Every row gives one point. The last column is the point's height on a tilted bowl or saddle (a function of degree 2), plus a little noise. Count its main directions that bend up, bend down and stay straight.

Points, 16 rows:
[[-3.9  9.7 -0.7  9.0]
 [-5.2 -1.1 -0.5 -0.6]
 [-1.5 -7.4  6.4  7.7]
 [ 0.6  0.8 -6.0  1.5]
 [ 5.8  0.5 -5.5  3.5]
 [-0.2  5.8 -2.3  1.9]
 [-7.0 -1.1 -3.0  1.6]
 [-1.5 -1.9 -5.5  1.2]
 [ 7.6 -0.5 -6.9  7.2]
 [-0.3 -5.2  6.0  4.3]
 [-2.2 -2.1  0.2 -1.6]
 [-2.0 -2.4 -0.5 -1.5]
 [ 2.8 -5.5  0.6  1.7]
 [-0.4 -7.5 -4.2  5.0]
 [ 2.9  5.6  4.2  3.5]
 [-2.9 -0.6  1.8 -1.3]]
Directions: 3 up, 0 down, 0 straight

Points:
[[ 2.9  8.9  1.8  3.0 -8.0]
 [ 3.6  2.4  3.7  1.8  1.0]
 [ 2.7 -1.1  1.3 -0.2  2.5]
 [ 3.0 -1.8 -1.2  3.6  2.4]
 [ 2.7 -7.1  3.2  7.1 -4.4]
 [ 7.1 -0.6  7.3 -4.4  8.9]
 [ 2.6 -5.0 -0.3 -0.3  0.8]
 [-2.4 -0.1 -3.1  2.1  2.8]
 [ 6.6  4.9 -3.7 -5.5 -3.4]
 [ 2.3  2.3 -6.5 -3.0  2.3]
 [-0.2  1.3 -6.3  0.0  4.9]
 [ 5.9 -1.4 -1.4  1.9  5.4]
 [-4.3  5.7  2.2  0.5  0.2]
 [-2.4  1.2  6.7 -3.3  5.2]
 [ 6.0 -3.5 -5.2  0.4  5.6]
 [ 1.1 -8.9  5.8 -4.0  2.4]
 [-2.6 -3.6  2.4  3.4 -1.0]
 [-0.5  0.9 -2.2  7.4 -0.8]
 [-1.5 -4.1 -4.1 -9.1 -7.9]
 [ 1.5  8.7 -7.6  2.7  4.6]
 [ 0.9 -0.4  5.8  3.7  0.5]
 [-0.1 -5.0 -2.2  5.0 -2.0]
 [-3.8 -7.1 -3.6 -0.6 -3.5]
 [-2.5 -8.0  3.9 -3.4 -0.1]]
Directions: 2 up, 2 down, 0 straight

Points:
[[  1.1  -3.7  -5.7  -8.4   2.0  -1.9   3.1]
 [ -1.5   2.7   5.8   0.3  -0.8   0.9   2.4]
 [ -6.2  -6.8  -5.9  -1.9  -1.1  -2.0   7.0]
 [  2.1  -9.6   0.8   3.9 -14.3   5.9   8.1]
 [ -4.9   4.7  -7.2   3.8   1.0  -0.4   4.9]
 [  1.9  -1.0   5.2  -3.9   1.8  -3.6   2.8]
 [ -2.6  -2.3  -2.7   2.4   2.2   0.0   1.3]
 [  0.2  -5.0   4.5  -2.5  -0.8  -2.9   3.6]
 [  2.2   1.1   5.5   5.0  -1.1  -5.7   3.6]
 [  0.3   3.3  -7.0  -2.8  -2.4  -0.6   3.1]
 [  7.3   1.2   2.7   3.9  -3.5   2.1   4.0]
 [  2.4  -2.8  -1.5  -1.6   5.7   6.2   2.1]
 [ -4.3   0.3   3.4   1.6   5.3  -3.1   2.3]
 [  7.3   4.5   0.4  -3.5  -9.1   2.3   0.0]
 [ -4.6  -3.0   6.8   4.9  -1.2  -4.2   5.0]
 [ -1.2   1.9  -5.2   0.5   2.9  -4.3   2.8]
 [  0.9  -4.5  -1.1  -0.9   3.8   0.3   1.4]
 [ -8.8  -4.7   2.0  -1.6  -1.7   7.4   8.2]
 [ -7.8   2.6   0.1  -2.3   4.1   1.5   4.8]
 [ -5.1  -1.1  -1.1  -3.7   9.8  -3.1   0.7]
 [  3.0   9.5  -0.5   1.7  -7.2   1.1   0.8]
 [  1.1   3.8   4.2  -3.4   1.5   2.1   2.9]
 [  3.9  -2.0   7.1  -1.3   3.0   0.0   4.3]
 [  2.9  -1.2  -5.2  -4.2  -5.5   5.0   3.5]
 [ -1.6   4.3   0.2  -2.6   0.3   6.5   3.8]
 [ -1.6  10.4   1.0  -8.2  -2.2   2.5   5.1]
 [ -3.9   0.6   2.1  -2.6  -1.6  -1.5   2.0]
 [  5.3   5.3  -0.4   1.4  -0.7  -0.8   3.4]
 [  4.6  -2.8  -8.4   0.7   5.3  -1.1   3.8]
 [  0.8   0.5   0.0   4.5  -2.7  -1.1   0.9]
 [ -6.0  -0.7   3.8  -3.1   5.3   3.0   3.4]
 [  1.4   6.7   1.3  -6.9  -5.8  -3.9  -0.6]
 [  3.1  -1.7  -3.3   6.1   3.2   6.3   2.4]
 [ -2.3   1.8  -4.6  -2.0   5.6  -4.3   2.6]
 [ -4.1   2.5   4.8  -5.5   3.1   1.6   3.8]
 [  9.1   8.8   1.9   0.3   3.1  -9.6  11.9]
 [  8.1  -3.3  -3.0   5.5  -0.2  -2.9   6.4]
 [ -4.3   0.9  -3.0  -8.7  -1.2   1.9   3.3]
 [ -1.5   0.5   2.2   3.6   0.8   6.0   2.2]
 [  2.4   8.6  -2.8   3.1   1.5   5.9   6.5]
 [ -0.8  -3.9  -4.3  -4.7   1.3   3.7   3.0]
 [ -9.3   0.0   1.3   6.3  -3.1   1.8   4.9]
 [ -3.2   5.8  -4.3   0.3  -3.4  -3.4   2.9]
 [ -6.5  -5.8   0.8  -3.9   7.0  -4.4   3.2]
 [  3.3   0.4  -6.3   0.5  -3.6  -0.4   2.8]
 [ -3.3  -4.3   3.6   3.9   1.9  -0.4   2.5]]
Directions: 4 up, 1 down, 1 straight

Points (65 x 9):
[[ -1.1  -2.0   5.7  -0.2   0.2   3.0   0.4   6.9   0.3]
 [ -1.3  -6.4   2.7   1.5  -1.9  -0.2   6.1  -1.5  -0.4]
 [  6.6   2.1  -1.3  -7.6  -1.1  -5.5  -1.5  -1.5  -5.7]
 [  1.6   0.0  -2.5  -6.9  -3.1   2.4  -5.2   2.5  -3.4]
 [  8.6   3.8  -1.2  -2.0   0.0   2.6  -4.2  -7.1  -2.4]
 [  5.3   1.3  -3.4  -9.0  10.5   4.5  -2.5  -5.7  -2.1]
 [ -5.0   2.0  -2.4   2.9   5.0   0.8   5.8  -5.6   0.3]
 [ -1.2  -0.2  -7.9  -4.9   1.8   2.3  -3.0  -5.5  -4.3]
 [ -2.1  -5.0  -3.4   1.1   5.4   1.8   2.4  -9.0  -2.7]
 [  1.8   0.6  -5.6   2.0   7.7   4.2  -0.6  -8.7  -2.8]
 [  1.0   1.7   1.0  -1.7   1.0   0.6  -3.4   1.2  -0.2]
 [ -1.2  -3.9   2.9   5.6   5.4  -1.6  -1.7  -5.5  -1.4]
 [ -4.6  -0.4  -0.7  -1.4   4.3 -10.1  -4.3   5.7  -7.7]
 [ -5.0   1.9   2.0   3.9  -0.8  -3.5   2.8  -2.2   1.4]
 [ -1.1   4.9  -1.0  -2.7  -1.1  -0.3  -5.8   9.8  -3.2]
 [  1.3  -2.9   1.9   6.2   5.0   0.0  -2.9   4.9  -4.4]
 [  0.0  -0.9   0.5  -0.1   3.9   2.9  -2.8   2.1   0.2]
 [ -6.6  -5.0   0.5   3.0   3.9  -0.5   3.0  -1.8  -0.9]
 [  0.3  -5.7   0.0  -1.8  -3.9  -5.6  -6.5   0.6  -8.6]
 [ -4.6   5.2   0.7   1.6  -0.6   5.8  -5.9  -7.2  -4.9]
 [ -2.4   1.4  -4.6   0.5  -8.8   4.3  -2.5  10.0  -4.2]
 [  3.6   2.6  -1.5   7.3  -4.4   1.0   0.2   1.9  -3.5]
 [  4.7   2.6   3.9  -0.6  -0.7   0.3   2.2   3.1  -1.8]
 [ -8.7   3.9   2.6  -4.0   4.2  -1.2  -0.5   4.8   0.0]
 [-10.0   0.4   3.9  -4.4  -5.9  -4.8   3.8  -3.3  -6.6]
 [  4.7   1.5  -0.2   4.8   3.3   1.4  10.4   2.9  -4.3]
 [ -0.7   1.8  -1.3 -14.3   0.1  -2.0   2.0  -1.3 -12.4]
 [  3.9   6.3   2.1   0.9   2.7  -7.1   2.9  -0.6  -1.4]
 [  0.2  -0.4  -9.1   0.2  -4.4  -5.6   3.1   0.1  -3.8]
 [ 11.0   2.8   7.0   2.3  -2.4  -4.4   4.1  -1.0  -4.5]
 [  5.9  10.2  -0.9  -8.9   3.0   3.5 -10.7   1.9  -9.1]
 [ -8.4   5.2   4.0  -1.2   7.4  -1.8   4.3  -0.2   1.6]
 [  0.1  -5.0  -2.4  -2.0  -0.2  -3.5  -0.7  -2.1  -3.6]
 [  8.5  -4.1  -3.4  -0.2   4.0   9.9   0.7  -4.9  -2.1]
 [ -5.8  -0.1  -1.9  -3.1   0.9  -1.7   2.0  -2.8  -1.6]
 [ -4.0   1.3  -4.5   1.0   1.1  -1.5   6.3   0.5  -0.3]
 [ -0.9   1.0  -0.1  -1.2  -4.7   6.8   0.3   4.4  -2.6]
 [ -0.1   3.2  -1.2  -6.8  -0.5   0.7   1.3   5.3  -3.5]
 [-15.2   3.3   7.9   1.9   1.6  -6.9  -1.8   1.6  -1.0]
 [ -5.3  -5.7  -0.3  -0.9  -2.4   4.8   4.2   1.6  -2.5]
 [  2.0  -2.5   1.1   0.9   3.1   1.5  -0.2  -1.6   1.0]
 [  0.2  -3.1  -1.8   5.2   5.1   2.8  -0.6  -4.3  -2.0]
 [ -0.2   2.2   4.8  -3.0   1.1  -4.8  -2.2   0.8  -1.8]
 [  3.6   3.0   4.2   2.0   1.0  -1.1  -0.4   0.0  -0.2]
 [ -0.1  -6.2   1.0  -1.7  -2.1   3.5   4.2  -1.7  -1.3]
 [  1.0   0.6   2.8   1.5   3.4   1.2  -8.0   4.6  -2.5]
 [  0.5  -8.5  -2.4  -5.9  -2.6   2.0  -0.5  -8.0  -7.0]
 [ -3.9  -3.0   7.1  -1.2   5.9   2.5  -2.7   0.1   1.7]
 [ -5.5  -8.1  -7.6  -2.7  -3.7  -3.4   1.1  -2.7 -11.0]
 [  2.4  -5.0   9.1  -2.6  -6.3  -3.0   0.7  -0.6  -3.5]
 [  6.4  -1.2   5.7   7.1   0.6   0.0  -5.5  -2.2  -2.8]
 [  0.0  -3.8   5.7  -2.3  -2.5  -6.2  -0.8  -9.2  -4.1]
 [ -6.6   0.4   2.9  -6.1   2.3  -2.0  -2.5  -6.8  -5.5]
 [ -6.4   1.1  -4.9  -5.0   3.2   0.4  -1.7  -3.5  -3.8]
 [ -6.9   1.0  -0.2   1.9   3.3   4.8   4.0   6.2  -0.9]
 [ -1.2   3.3   4.2  -5.5  -3.0  -1.8  -2.1   3.7  -4.3]
 [  0.0   1.6   6.3   0.4   3.9  -0.5  -4.8   1.7   0.0]
 [  6.6  -4.8   6.6  -5.9  -1.3  -5.6   4.3   0.3  -5.3]
 [ -7.7  -2.5  -2.1   0.1  -5.7  -0.8   1.2  -5.0  -2.8]
 [ -2.7  -0.1  -3.2   3.6  -1.3  -5.2  -6.1  -1.4  -5.2]
 [  0.9  -8.9   0.9   1.4   4.5  -2.7  -2.2   1.0  -6.1]
 [-11.2  -7.1   4.6   1.3  -9.6  -1.2  -3.7  -0.4  -5.0]
 [ -4.4  -1.5   4.5  -2.5  -2.7  -6.9  -1.9  -2.6  -4.6]
 [  1.8  -2.0   5.9  -1.6  -3.2  -4.5   4.8  -3.2  -1.4]
 [  0.7  -4.2  -4.9   1.2  -0.6   5.7  -3.1  -1.3  -2.5]]
Directions: 0 up, 4 down, 4 straight
